Each row is a point. The last column is the point's height on a tilted bowl or saddle (a function of degree 2), plus a little noise. Along how many of its main directions does it bend up, bend down or stay straight?
In the rows, zero is written as 128.

Points (16 x 4)
[[137 179  44 146]
 [ 52 181 120  46]
 [114  91 187 160]
 [160 150 111 142]
 [137 167  50 151]
 [155 143 186 207]
 [157 151  97 140]
 [165 176  91 133]
 [166 157 114 141]
 [125 122 119 151]
 [  7 144  62  74]
 [ 98  86 105 178]
 [153 108 156 160]
 [155 108 144 155]
 [108  65 112 190]
 [150 127  99 147]]
Directions: 1 up, 1 down, 1 straight

Points (25 x 5)
[[ 95  69 182  93 152]
 [146 108 168 189  79]
 [141 117 140 179 104]
 [ 68 165 110 189  93]
 [107  22 130 130 220]
 [104 155  83 104 118]
 [ 86 176 153  80 126]
 [ 82  30 174  78 209]
 [129 144 120 105 132]
 [ 46 153  74 168  76]
 [132  69 134 175 128]
 [182 155 155 178  92]
 [116 100 118  98 149]
 [ 67 151  69 212  57]
 [133 193  29 104  73]
 [118 141  90 128 124]
 [103  85 121 144 144]
 [ 50 163  99 214  58]
 [149  81  85 114 146]
 [172 147 154 199  79]
 [ 73 134 134 132 120]
 [128 120 142 143 126]
 [ 84 124 144 191  86]
 [123 143 142 172 112]
 [152 158 150 150 121]]
Directions: 1 up, 3 down, 0 straight

Points (25 x 5)
[[102 126 129 170 119]
 [134  70 149 119 144]
 [122 188  86  79 173]
 [173 129 112 129 131]
 [172 120 175 136 144]
 [ 87 162  99 154 136]
 [192 148 121 164 159]
 [134 153 164 126 124]
 [134 127  73 119 135]
 [188 158 110 147 155]
 [144 156 115 156 124]
 [168 137 133 108 130]
 [154 140 166 167 136]
 [147 160 117 111 127]
 [ 97 102 100 134 124]
 [ 69  98 121 106 140]
 [151  69  97 123 156]
 [158 108 147  85 140]
 [178 158 146 161 149]
 [160  44  60  82 241]
 [138  89 137  95 134]
 [148 122 155  83 135]
 [185 136 102 119 146]
 [  7 184 175 140 249]
 [185  96  97  74 180]]
Directions: 4 up, 0 down, 0 straight

Points (48 x 7)
[[115  96 192 112  96 157 135]
 [134 155 128 135  72 194 157]
 [101 219 129 112 119 137 173]
 [177 172 138  67 133 171 167]
 [194 153  79  96 173 187 201]
 [108 100 111  38 124 136 145]
 [168 123  71  98 149 200 187]
 [186 111 136 115 109 215 180]
 [ 90 143 102 188 110 128 128]
 [137  64 208 144 125 116 152]
 [ 69 105  89  71 131  57 189]
 [147 134 140 155 152 130 126]
 [164 109 188 106 158 130 137]
 [ 82 217 119 133 163  82 192]
 [122 120 134 131 116 131 119]
 [ 84 189 135 106 201 101 184]
 [ 73 102  85 178 103  91 155]
 [124 229 162  48 127 197 229]
 [168 113 157  99 142 165 138]
 [106 195  76  78  95 160 191]
 [123  63 102 105 158 118 145]
 [164 125 125 103  99  90 136]
 [ 97 108  94 170  96  89 146]
 [ 84 127 130  64 116  87 147]
 [126  52 177 138  87 136 147]
 [ 66 102 170 160 142 202 171]
 [140  45 152 139  34 188 191]
 [ 96 169 142  46  55  41 194]
 [152 128  81 130 108 109 144]
 [166 174 234 127 106 101 179]
 [125  59  66  83 120 169 182]
 [180 169 141 129 112 150 148]
 [ 55 112 111 147  47 179 179]
 [127 173 161 182 160 173 152]
 [108 162 152 128 205 154 161]
 [ 97  78 104 143 111 110 139]
 [112 156  82 170 149 188 143]
 [122  61 165 136 188  97 155]
 [ 95 182  36 102 139 136 194]
 [141 206  95 193  59 153 172]
 [211 126 103  99 104 133 167]
 [115 163 160 145 142  92 142]
 [143  85 194  52 190 150 155]
 [123 171 122 108  70 147 146]
 [143  95 142 162 163 138 130]
 [ 98 192  81  89  80 113 182]
 [ 95 127 219 102 129 177 165]
 [ 64 139  67 120 187 111 172]]
Directions: 5 up, 0 down, 1 straight

Points (43 x 7)
[[152 117 210 114  88 191 197]
 [ 77  81 100 132  28 120 167]
 [229 140 125 143 118  55 177]
 [130 145 179 189 136 151 170]
 [160 165 147 163 113 130 154]
 [175  50 109 209  79 128 184]
 [197 136 156 154  45 149 180]
 [159  95 112 187 107 147 164]
 [ 83 136 123 180 144 164 153]
 [201 124 120 116 124 128 157]
 [115 110 191 150  70 139 166]
 [ 65  61 173 110  85 113 170]
 [100 157 141  46  27 174 168]
 [125 155  65 171 139  90 160]
 [150 141 158 121  82 106 146]
 [131  72 131 154 135 141 148]
 [195  61  80 107 129 146 184]
 [ 40  96  81  16 145 106 201]
 [125 133 111 144 125  87 143]
 [ 86  82  76 131 178 152 149]
 [ 76 119 117  86 134 138 147]
 [187 112  36 161 115 166 197]
 [164 124 133 118 177 126 137]
 [129 158  56  96 227 109 129]
 [106 125 117 144 143  88 142]
 [ 46 158 104 174 108 111 167]
 [211 131 171 123  94  89 168]
 [158 207 190  79 137 118 147]
 [170 141 102 143  99 126 153]
 [216  71 211 162  94 135 204]
 [172 214 221 230 174 113 237]
 [107  90 125  60  80  85 164]
 [111 129 133 145 121 135 142]
 [148  99 126 149 143 111 144]
 [162 178 102 127  85 104 145]
 [178 114 156 141 194 131 147]
 [143  99 243 146 129 120 196]
 [ 79 193 160 169  96 124 165]
 [143 175 145  97 114 137 138]
 [113 126 172  63 142 112 152]
 [ 55 126 158 109 133 155 158]
 [120 104  77 185 195 119 148]
 [ 95  86  92 139 194 131 140]]
Directions: 4 up, 0 down, 2 straight

Points (46 x 7)
[[139  89 130  98 138 162 127]
 [ 80  85  86 124  61  72  70]
 [166  81  96 139 186 178  87]
 [180 113 212 179 117  92  88]
 [133 128 135 199  46  93 107]
 [ 94 119 119 144  61 101 107]
 [113  97 182  78 137 150 126]
 [172 116 135  91 147 137 123]
 [119 126 112 143 133 160 123]
 [158 197 145 129 134  46  86]
 [100 122  87 101 128 102 106]
 [ 83  95  60 153 139 178  86]
 [140 145 138 101 134 103 122]
 [ 68 109  81 113 134 130  99]
 [112 153 182 206 119 166  91]
 [134  76  61 133 132 167  91]
 [123  85 122  33  76 160  99]
 [161 121 146 146 148 155 121]
 [159 144 117 131 150  65 104]
 [202 230 171  89 180 114  53]
 [157 197 178 173  92 125  92]
 [ 80 148 238 167 174 119  60]
 [229 137 159  99 131 129  94]
 [183 125 116 167 148 176 100]
 [147 108 157 111  49 164 105]
 [194 102 189 126 102 102  98]
 [109  52  67 129  83  32  34]
 [139 134 130 123 154  56 104]
 [202 181 199 224 168 130  41]
 [151 186  94 134  95  91 100]
 [ 72 162  46 119 119 123  85]
 [ 97 114 138 142 179 204  97]
 [105  61  59 143  68 145  76]
 [150 170 147 142 141 159 116]
 [107  91 186 129 130  56  91]
 [224 149 105  67 162 120  75]
 [115 181  85 129 183 231  63]
 [196 141  65  57 133  84  52]
 [141 166 118 121 169 179 109]
 [150  94  85  36 104 100  70]
 [128 139 140 156 182  70 105]
 [155 109  58 133 175 151  84]
 [138  80 141 150  87 161 114]
 [ 56  92 136 185  86  77  92]
 [ 94  88 102 130 106  66  93]
 [125 141 174 144 115 118 122]]
Directions: 0 up, 5 down, 1 straight

Points (67 x 9)
[[123 116 180  89 139 150  78 150 110]
 [154 135  91  93  96 170 131 115 124]
 [132 122 133 183  89 140 117  82 129]
 [135 112 116  90 171 115  78 120 130]
 [206 148 136 147 134 129 149 130 126]
 [ 94  92 170 117  84 162  94 118 116]
 [103 158  50 127  94 104 109 106  79]
 [129  82 165  98 132 104 134  90 108]
 [128  74  83 133 159 114 141 143  89]
 [133 166 133 129 133 210 170 187  69]
 [181 157  65 119 175 167 117  94  86]
 [131 123 137  76 195  85 166 106 132]
 [131  95 166 132 141  89 171 115  97]
 [147 181 136 180 149  53 159  72 112]
 [ 75 169 101  64 105 162 141 176 137]
 [ 76 102 102 193 106 125 171 131 102]
 [140 134 118 172  84 100 182 166  79]
 [152 160 208  73 142 108 157 112  88]
 [143 107 161 181 181 151 127  98 112]
 [ 80 122 146 176 154 150 113 122 119]
 [126 166  86  87 133  80  89  94  99]
 [ 74 140 151  67 111 176  89 109 113]
 [114 174 107 107 148 154  67 107 102]
 [ 80 108 132  79 123 139  69 135 138]
 [ 79 175 107  63  80 141 147  93 106]
 [123  93 111 138 129 152  72 100 157]
 [ 77 179 149  97 128 114 159 114 146]
 [162 112 125 160  54 120 144 155  92]
 [122  97  51 101 140 143 154 108  87]
 [121 126 139 172 142 132 127 136 135]
 [168 142 161 159 163 150 203  99 124]
 [ 97 115 159 112  86 100  79 178  99]
 [168 109 121 112 140 135 114 114 156]
 [163 195 169 104 126 172 144 112  83]
 [120 183 131 135 110 161  65 122  98]
 [118 154 115 152 107 109 113 127 126]
 [ 92 130 113 125 144 141 130  54 103]
 [148  66 162  91  94 150 132  84 121]
 [158 166 128 178 127   7  88 147   7]
 [ 79 190  92 149 180 182  57 102  35]
 [115 158 171  97 153 107 136 130 123]
 [ 99 157 159 150 115 144 146  96 115]
 [155 100  88 130 147  96 122 137 117]
 [103 171 127 136 194 104 136 168 134]
 [196 113 149 126 192 181 111 143  91]
 [130 150  73  58 152 121 168 132 135]
 [147 175  87 118 116  71 104  85  83]
 [132  83 145 186 119  87 170 118  93]
 [111 172 145 130 166  80 125  91 118]
 [196 109 159 167 151  94 155 115 132]
 [123 118 117 172 115 143 122 145 136]
 [123 145 144 140 168 141 113 134 126]
 [156  87 182 186  96 150 119 128 126]
 [135 116 101 155  90 206  64  93 149]
 [ 70 126 132 126 144 113 101 158 122]
 [181 112 119 145 110  96 146 155 108]
 [ 88 133 125 104 107 167  51  72 114]
 [177 175 141 143 145 147 141  99 123]
 [152 147 133  90 138 106  94 150 126]
 [179  74 145  95 137 101 137 121 131]
 [177 114 115 169 106 144 118 199  95]
 [140 129 126 101 153 133 129 136 139]
 [172 121 127 187 120 138  68 133 160]
 [144 110 175 151 162 153  88  86 115]
 [122 191 161 132 159 117 161 100 142]
 [ 72 160 104 123 125 168  88 149 129]
 [133 135  65 163 101 162 114 180  94]]
Directions: 1 up, 5 down, 2 straight

Points (68 x 9)
[[157 109 135 127 146 129 160  79 117]
 [111 160 166  71  68 116 169 203  71]
 [111 132 164 139 174 163 142 170 127]
 [112  84 148 130 115  91 166 198  73]
 [115 155 149 152 147  97 108 132 116]
 [153  73 182  77 153 154 172 119 116]
 [156 123 170 144 130 180 129 116 137]
 [226  87 143 148 155 167 124 111 111]
 [192 170  73 115 198  91  52 111  63]
 [110 128 189 177 140 166  90 153 116]
 [152  87 165  83 118 135 134  59 108]
 [168  77  66 146 129 153 124 133 103]
 [103 167  79 120 103 145 149  54  67]
 [125 147 176  96 144 205 171  92 126]
 [119 128 121 108 101 118 166 210  84]
 [123 141  85 126 100 120  74 121  95]
 [148 119 109 133 138 155 143 207 116]
 [160 195 127 151 113 103 158 161  81]
 [139 131 126 161 173  36 168 147  66]
 [160  70  93  88 109 121 150 138  85]
 [203 140 177  94 130 205 152  30  88]
 [ 98 146 154  93  90 156 214 109  88]
 [123  81 152 170 105 119 172 144 101]
 [156 107  48  81  80 101 153 143  33]
 [112 143 172 153 163 123 112 185 114]
 [212 121 133  96 105 118  98 129  94]
 [112  97 140 159 167 110 179 135 101]
 [141 122  78  28 174  94  66 151 106]
 [110  83 145  90 118  85 137 131  96]
 [151  44 153  58 131 130 157 135  90]
 [ 92 123 182 113 197 130 176 168 100]
 [175 120  74  91 104 116 152  96  68]
 [ 68 140 169 215 152  85 164  92  80]
 [103 184 149 131 133 115 149 141 112]
 [161 172 107 137 173 135 136 164 108]
 [124 159 156 122 123 107 144 104 119]
 [142  81 137 113  92  91 102 120  91]
 [142 164 112 144 114 105  98 176  99]
 [109 141 117  95 139  41 207 131  60]
 [126 163 133 126  34 131 168 149  61]
 [124 114 103 109 196 142 172  67  96]
 [155  80  98 144 138 149 196 162  98]
 [134 154 120  75 168 130 119 126 131]
 [101 124 108 134 107 115  64 105 101]
 [130 139 179 172 148 138 160 128 116]
 [ 93 135 106 164 124 139  75 141 107]
 [ 92  76  90 116  87  73 114 168  51]
 [147 144 170 138 127 172 179 149 122]
 [ 29 142  85 203 102 171 160 113  50]
 [ 76  84  76 140 132  59  86 163  50]
 [185 179 134 151 101  90 184 134  70]
 [139 166 137 175 149 124 139 132 106]
 [129  89 166  85 128 116 112   7  82]
 [114 237 201 131 110 131  77  80  78]
 [ 82  97 130 133  82 136 145  93 101]
 [139 190 174 147 114 137 120 145 110]
 [123 106  92 180 204 137 137  92  90]
 [215  94  79 133 130 150 193 179  71]
 [ 90 105  84 115 116 125 149 150  94]
 [ 66 176  96 140 124 126 183 108  73]
 [107 143 134  92 119 143 150 131 123]
 [103 124  93  74 108  87 116 175  87]
 [142 160 102 148 107 175 138 164 109]
 [111 192 102  35 102 100 124  91  73]
 [ 98  91 102 172 158 141 145 169 101]
 [167 140  75 179 114 107 122  92  67]
 [101  44 162 194  78 142 121 117  93]
 [150 149 166 192 175 123 179 115  96]]
Directions: 0 up, 6 down, 2 straight

Points (60 x 9)
[[140 101 209 122 128 194  96 122 112]
 [112  50 132 138 117 112 118 143 126]
 [ 89 102 165 168 129  78 136 139 120]
 [ 52 104 141 157 144 143  97  78  90]
 [149 135  58 146 110  97  92 107 126]
 [122 138 152 112 130 126 119 142 124]
 [ 89 109 146 128 214  72 139 111 115]
 [175 135  64 105  97 175 191 149 167]
 [149 128  92 177 119 130  72 193 109]
 [ 97 126 193 175 141 208 172 145 116]
 [ 89 154  82 174 146 226 160 128 111]
 [109  85 105 186  71 109  34 152 136]
 [ 91 113  95  32 129  96 114 116 123]
 [103 135 102  73 146 106  81 145 111]
 [ 81  74 117  99 143 204 153 110 117]
 [ 77 170 156  75 101 109 148 177 116]
 [134 175  98 136 124 172  89 159 114]
 [166 207 161 114 126 150 149 171 138]
 [115 177 117 121  72  86  34  31 137]
 [ 98 108 154 122 117 110 207 115 149]
 [144 101  99  53  86  33 242  67 249]
 [ 97 111 174 115  98 164 165 114 129]
 [ 76 139 129 162 117 177  92 195 111]
 [101 137 210  78  78 152  78 172 123]
 [125 134 165 149 117  74 127 121 137]
 [ 84 101  96 138  73 180 138  45 102]
 [121 116 142 192 149 166 129 106  98]
 [ 78 140 138 137  62  86  94  62 129]
 [111 135  93 174 107 104  54 119 116]
 [150  61 115 124  45  74 157 130 207]
 [104 230 114  96 154 156 129 125 105]
 [120 205 104 109 104 141  94 118 115]
 [106 106  59 121 110  95  85 124 120]
 [ 69  74  89  76 136  69  92 148 130]
 [ 72 134 135 212 128 128 100 124  90]
 [218 211  95 164 156 127 104 144 149]
 [155 154  74  99 154 131 122 140 122]
 [ 93 153 151 187 161 114  70  78  96]
 [158 236 151 137 160 156 136 148 129]
 [175 111  45 108 219  55 122 138 129]
 [ 49 134 155 175  83  89 133 142 123]
 [ 89 150 117  73  46  86 132 163 151]
 [131 181 176 156  96 145  94 139 133]
 [ 97 155  85  83  96  81 109  90 135]
 [152  70 128 116 154  75  75 135 121]
 [181 155  70  90 128 146 178  67 158]
 [ 54 155 117  74  65  46  60 114 149]
 [204 142  54 139 129  75 105 139 146]
 [192 154  67 179 150 158 185 137 141]
 [117  47 129 177  58 108  99 160 159]
 [ 67 135 112 145 112 197 108 165 114]
 [121 167 159 116 145 131  57 142 120]
 [136 162 183 143 126  49 191 171 144]
 [ 90 108 158  45 155 152  50  99  90]
 [101 176  76 127 202  91 109 183  93]
 [142  73  89 181 185 123 126 117  88]
 [130 127  82 101  95 177  93 206 112]
 [ 97  79 110  86  33  29  69 128 203]
 [ 96 146 248 116 157 131 206 161  92]
 [124 120  87 145 143 186 153 101 117]]
Directions: 4 up, 4 down, 0 straight

Points (60 x 9)
[[ 95 134 104 110 137  30 143 204  73]
 [ 67 121 126 140 193 102 129 129 126]
 [ 62 117 123  76 165 201  72 148 183]
 [168  81 145 194 131 103 156 187 188]
 [199  92 135 122 111 130 199 153 199]
 [ 65 114  69 149 150  96 153 107 132]
 [140 150 177 122 141 176 110 155 149]
 [ 58 104 109 122  91 123  65 156 161]
 [105 110 140  64 140 141  67 109 159]
 [115 154 145 119 112  97  54 177 146]
 [187 108 120 180 176 154 151 133 192]
 [129 101 177 205 190 131  65 179 148]
 [202 100 111 106 134 146 166 121 166]
 [166 204 112  83 109 158 111 142 130]
 [ 58 119 161  77 180 130 107 134 166]
 [168 160 130  62 109 163 133 135 112]
 [183 169 209 131 148  99 123 131  71]
 [164 227  68 146 171  57 148 199  63]
 [ 17 114 173 142 160 135 116 135 196]
 [176 147 167 143 147 157 184 101 145]
 [173  63 173 133 138 110 174  75 206]
 [136 143 164 159  57 121 164  58 128]
 [127 120 119 145 154  89  79 136 113]
 [134 105 139 148 150  74  96 165 104]
 [184  69  81  84 181 249 201  70 134]
 [131  65 165 102 106 129  95 137 154]
 [152 118  76  75  68 147 163  83 147]
 [140 133 102 178 116  70 191 117 140]
 [170  98 129 109  88 155 126 146 155]
 [121 159  56 100 114 116 178 111 172]
 [142 153 147 138 195 167 142 128 164]
 [106 129 125 116 164 185 217  77 185]
 [156  83 154 126 193 184  98 131 182]
 [ 74 180 124  57  81 117 165  97 159]
 [123 173 232 103  60 126  75 105  57]
 [ 54 161 170 116 153 179  82 206 184]
 [101 117 192 132 157 131 139 179 157]
 [120 106 130 181 165  72 152 225  65]
 [112 113 165 143  75 163  55 170 165]
 [ 94 139  75 122 121 105  84 106 165]
 [129 150 100 155 138 235 183 107 186]
 [ 57  60 194 155  61 157 127 107 203]
 [112  84  38 177 133 134 139 133 138]
 [ 51 108 195 130 127 169 131  83 214]
 [146 174 105 190 132  93 115 120  98]
 [136 134  83 176 157 140 116 197 133]
 [135  39 105 113 130  76 134 101 143]
 [127 127 160 146  10 189  84 103 126]
 [123 130  83 142 213 142 189 133 149]
 [145  89 222 112 148  66 194 167 171]
 [156 192 122 184 104 150 132 121 140]
 [125 159 181 111  80 132 176 151 140]
 [123 118 119 144  50  96 164 144 188]
 [ 97 123 162 154 212 149 164 207 138]
 [106 154 180 118 111 104 122 151 142]
 [122  96 133 141  88 192  50 150 166]
 [155 154 140 147  56 136 138 110 145]
 [ 97 147  90 118 155 123 121 132 160]
 [232  80  96 169 163 115  69  87 150]
 [146 173 134 122  80 124  90  47  80]]
Directions: 2 up, 2 down, 4 straight
